Each point is reached from the start by the listed moves, each made once or not at all, plus a little noise. Is the number of moves made odd or even? Then give how often each move was made.
In the rows, zero is written as 128.

Moves:
(1): [177 138 172 148  86]
(2): [116 226  91 149  93]
Start: [159  76 116  91 126]
Points:
[206 181 127 132  54] => even (1, 1)
[157  82 120  90 129] => even (0, 0)
[144 178  74 110  88] => odd (0, 1)

Moves:
(1): [178 121 164 156 138 116  81]
(2): [130 171 143  99 108 106 102]
(3): [113 108 152 136 121 121 138]
(4): [119 156 108 169 119 115 118]
(5): [ 92 136 148 125 188 123 132]
(6): [148 175 147 121 104 163 139]
Start: [134 132 132 111 145 124 151]
Points:
[162 249 205 142 161 106  81] => odd (1, 1, 0, 1, 1, 1)
[ 95 238 193 122 141 113 139] => odd (0, 1, 1, 1, 1, 1)
[139 158 175 112 114 152 172] => even (0, 0, 1, 0, 0, 1)

Moves:
(1): [169 120 110 131 119 121 105 116 135 141 138 124 122]
(2): [128 201 121 120 139 115 140 127 124 145 112 140 129]
(3): [134 130 174 130 132 108 101 122 116 116 143 124 126]
(4): [118 124 141 173 151 121 126 135 141 136 138 132 137]
(5): [129 125 117 109 166 142 111 129 127 131 144 117 131]
(6): [135 134 171 133 118 174 126 102 131 126 100 150 125]
(7): [164 117 144 133 159 121 181 129 126 130 130 116 111]
(8): [124 138 133 125 127 141 138 197 129 124 121 142 124]
(9): [124 122 143 123 123 122 152 126 188 125 135 133 117]
(10): [131 105 138 118 123 123 139 127 133 167 135 125 125]
(11): [123 150 121 124 134 160 141 129 103 114 198 129 157]
Start: [143 120 127 135 147 150 131 101 143 134 104 138 131]
Points:
[137 197 178  90 193 161 158 164 169 158 194 154 145] => odd (0, 1, 1, 0, 1, 0, 0, 1, 1, 1, 1)
[163 187 157 161 213 159 225 172 134 178 178 154 141] => even (0, 1, 0, 1, 0, 0, 1, 1, 0, 1, 1)
[168 207 109 100 186 182 150 155 181 146 185 155 143] => even (1, 1, 0, 0, 1, 0, 0, 1, 1, 0, 1)
[168 175 140 156 249 139 173 107 149 161 112 127 130] => even (0, 1, 0, 1, 1, 0, 1, 0, 0, 0, 0)
[236  84 216 122 194 171 126  58 141 180 126 126 100] => even (1, 0, 1, 0, 1, 1, 1, 0, 0, 1, 0)
[187 177 234 154 243 190 172  77 122 172 181 147 147] => even (0, 1, 1, 1, 1, 1, 1, 0, 0, 1, 1)
[150 167 181 120 153 111 130  96 134 175 115 143 127] => odd (0, 1, 1, 0, 0, 0, 0, 0, 0, 1, 0)

Moves:
(1): [149 134 151 114 120 127 110 136 144 108 157 111 128 135 134 156 117 133
 132 139 136 151]
(2): [133 154 130 127 153 128 135 119 128 120 138 128 118 113 132 132 125 112
 131 142 127 123]
(3): [118 135 147 158 155 132 121 117 106 125 138 120 116 134 154 129 164 135
 126 161 111 110]
(4): [130 130 121 140 132 129 143 128 118 130 114 124 139 125 137 137 122 128
 118 144 136 133]
(5): [134 112 107 142 165 133 135 114 153 132 131 135 128 145 129 125 142 141
 140 118 112 117]
(6): [115 130 142 127 132 142 128 141 148 146 128 136 143 145 151 113 113 121
 139 137 119 121]
(7): [139 120 146 122 126 118 134 107 127 135 148 134 133 132 136 112 147 129
 126 117 121 141]
(8): [130 142 112 125  95 111 146 153 118 139 133 108 131 112 135 125 134 139
 127 108 139 133]
(9): [132 134 123 139 132 127 129 126 139 129 110 152 133 111 118 126 121 138
 145 129 143 125]
(10): [112 152 133 134 113 113 124 112 122 147 131 117 137 145 134 142 117 122
 126 131 123 118]
(11): [138 127 111 117 141 157 119 148 134 139 173 150 134 143 131 107 135 111
 150 115 142 125]
(12): [157 123 117 116 137 125 124 138 125 124 110 133 126 125 144 133 121 117
 138 134 118 103]
(13): [139 108 121 125 117 124 123 128 134 125 150 130 162 128 122 127 131 138
  95 139  97 131]
(14): [132 132 117 132 126 118 144 119 133 125 122 126 162 149 117 102 135 132
 138 156 119 120]
(15): [103 112 118 134 120 127 109 116 130 127 137 123 130 139 149 125 124 132
 118 141 131 152]
(16): [116 101 124 110 129 134 135 129 136 102 125 138 140 126 133 154 123 126
 124 144 125 135]
(17): [117 130 122 124 111 154 111 123 124 140 108 111 107 125 145 138 152 127
 125 122 120 135]
(18): [120 138 132 110 110 144 127 128 128 129 135 123 129 137 139 122 101 143
 140 133 142 112]
(19): [130 112 119 128 130 134 130 132 126 131 131 134 136 122 124 128 117 132
 147 120 121 139]
(20): [126 126 140 113 149 114 129 125 133 131 145 122 110 113 115 142 129 133
 125 144 149 142]
Start: [140 136 104 120 128 128 109 120 170 103 129 114 134 153 140 120 103 129
 131 123  99 137]
Points:
[125  93  66 108  67 150 112 144 213  99 135  97 234 162 200 143  85 166
 131 196  77 203] => odd (1, 0, 0, 1, 0, 1, 0, 1, 1, 0, 0, 0, 1, 1, 1, 1, 1, 0, 1, 0)
[136 153  65 104 150 200  99 127 196 168 133 122 154 221 224 115  81 117
 181 131  86  80] => even (0, 0, 0, 1, 1, 1, 0, 0, 0, 1, 1, 1, 0, 0, 0, 0, 1, 1, 0, 0)
[ 89 181  91 154 173 116 129  89 200 146 174 101 172 183 204  98  85 175
 197 206 100 112] => even (0, 1, 1, 0, 1, 1, 0, 1, 1, 1, 0, 0, 0, 1, 1, 0, 0, 1, 1, 1)
[105 167  66 152 153 159 112 117 182 157 228 103 193 210 249  97 104 142
 130 184  66 103] => odd (0, 1, 1, 1, 1, 1, 0, 1, 0, 1, 1, 0, 1, 0, 1, 0, 0, 1, 0, 0)
[123 165 124  74  90 159  93 102 216  94 174  82 208 204 192 154  64 129
 128 212  53 132] => odd (1, 1, 0, 0, 0, 1, 0, 0, 0, 1, 0, 0, 1, 1, 0, 1, 1, 1, 0, 0)

Moves:
(1): [137 148 124 141 120 118 127 131 125 116 133 118 122 138 127 108 137 131
 131 146 129 126 108 135]
(2): [144 131 119 124  51 109 125 142  97 140 139 133 129 122 125 118 161 108
 139 109 138 120 145 136]
(3): [118 126 118 126 143 132 139 113 122 121 122 115 116 130 120 124 112 140
 120 131 145 135 144 117]
(4): [125  92 134 121 119 149 127 131 109 124 169 147 144 104 136 153 114 149
 114 102 123 141 137 142]
(5): [132 125 131 127 144 119 142 137 122 130 143 130 136 125 133 128 115 141
 131 119 124 116 135 128]
(6): [124 112 123 113 137 152 138  95 118 120 150 144 121 133 131 138 126 112
 137 115 139 141 117 123]
(7): [161 121 130 146 129 136 131 109 107 124  90 119  94 169 113 125 128 110
 151 159 124 164 119  92]
(8): [107 120 133 134 119 122 115 126 104 118 104 125 125 135 113 128 130 115
 146 134 124 132 125 109]
(9): [141 133 132 121 105 129 140 119 134 123 148 115 142 145 113 127 100 141
  92 127 134 132 144 129]
(10): [173 132 137 119 161 127 136 112 129 102 138  96 122 119 106 120  78 135
 101 131 142 147 119 130]
(11): [144 140 126 124 124 113 137 138 134 137 134 146 133 116 126 117 124 131
 122 129 139 153 116 132]
(12): [123 129 133 132 132 129 138 137 138 134 116 114 118 126 124 108 144 121
 135 139 119 136 133 115]
(13): [138 117 139 129 157 143 134 122 117 122 131 125 151 131 129 129 128 141
 102 108 126 128 122 134]
(14): [117 127 141 117  95 123 136 126 101 141 152 115 122 131 116 149 141 129
 135 123 139 129 124 142]
(15): [113 129 129 127 114 133 154 118 109 123 118 117 130 143 139 135 128 114
 136 135 141 130 128 139]
(16): [130 126 104 124 169 160 128 110 122 132 124 148 114 107 137 141 137  98
 130 153 107 140 122 107]
(17): [108 124 122 159 157 106 136 142 157 111  97 107 141 128 132 124 159 134
 142 159 124 113 148 115]
(18): [112 111 124 139 129 145 115 136 100 134 133 110 144 150 136 136 134 119
 151 126 135 137 126 121]
(19): [ 97 128 128 149 157 130 133 133 145 133 136 144 131 105 136 141 129 127
 127 105 113 116 135 135]
(20): [138 148 127 116 127 111 110 133 126 131 131 148 119 123 151 116 145 114
 128 129 128 146 122 138]
(21): [147 125 123 127 116 106 133 111 120 132 136 117 114 129 117 119 107 135
 112 132 132 135 121 127]
(22): [149 135 114 120 141 126 124 102 121 127 124 142 120 102 146 135 124 127
 135 112 120 144 111 112]
(23): [122 119 152 138 115 155 116 119 119 145 129 158 133 137 135 127 122 112
 138 136 140 129 125 107]
(24): [145 139 128 116 125 120 116 150 142 122 148 158 115 118 145 136 136 123
 105 117 134 128 100 129]
Start: [101 146 110 131 117 114 136 170 144 119 138 136 112 150 119  99 144 108
 144 130 154 127 108 116]
Points:
[156  89  79 154 177 174 154  81  70  87 191 172  77 174 145 130 104  87
 143 171 172 214  67   7] => even (1, 0, 1, 1, 1, 1, 1, 0, 1, 0, 0, 0, 0, 0, 0, 1, 1, 1, 0, 0, 1, 1, 1, 1)
[169 157 118 149 220 181 170  81  88  93 141 185  74 164 142  89 117  21
 140 167 172 240  35  77] => odd (1, 0, 0, 0, 0, 1, 1, 0, 0, 1, 1, 0, 1, 0, 1, 1, 0, 0, 1, 1, 0, 0, 1, 0)
[149 138 119 115  95  84 148 159  90 102 205 149 118  74 124  92 104 102
 110  57 139 181 134 110] => even (0, 1, 0, 1, 1, 0, 0, 1, 1, 1, 0, 1, 0, 0, 0, 0, 0, 0, 1, 1, 0, 1, 0, 0)
[117  98 120 166  17 128 151 126  48 102 102 149 119 184 120 120 159  63
 187 149 168 182 134  45] => odd (0, 1, 0, 1, 0, 0, 1, 1, 1, 0, 0, 0, 0, 0, 1, 0, 1, 0, 0, 0, 0, 1, 1, 0)
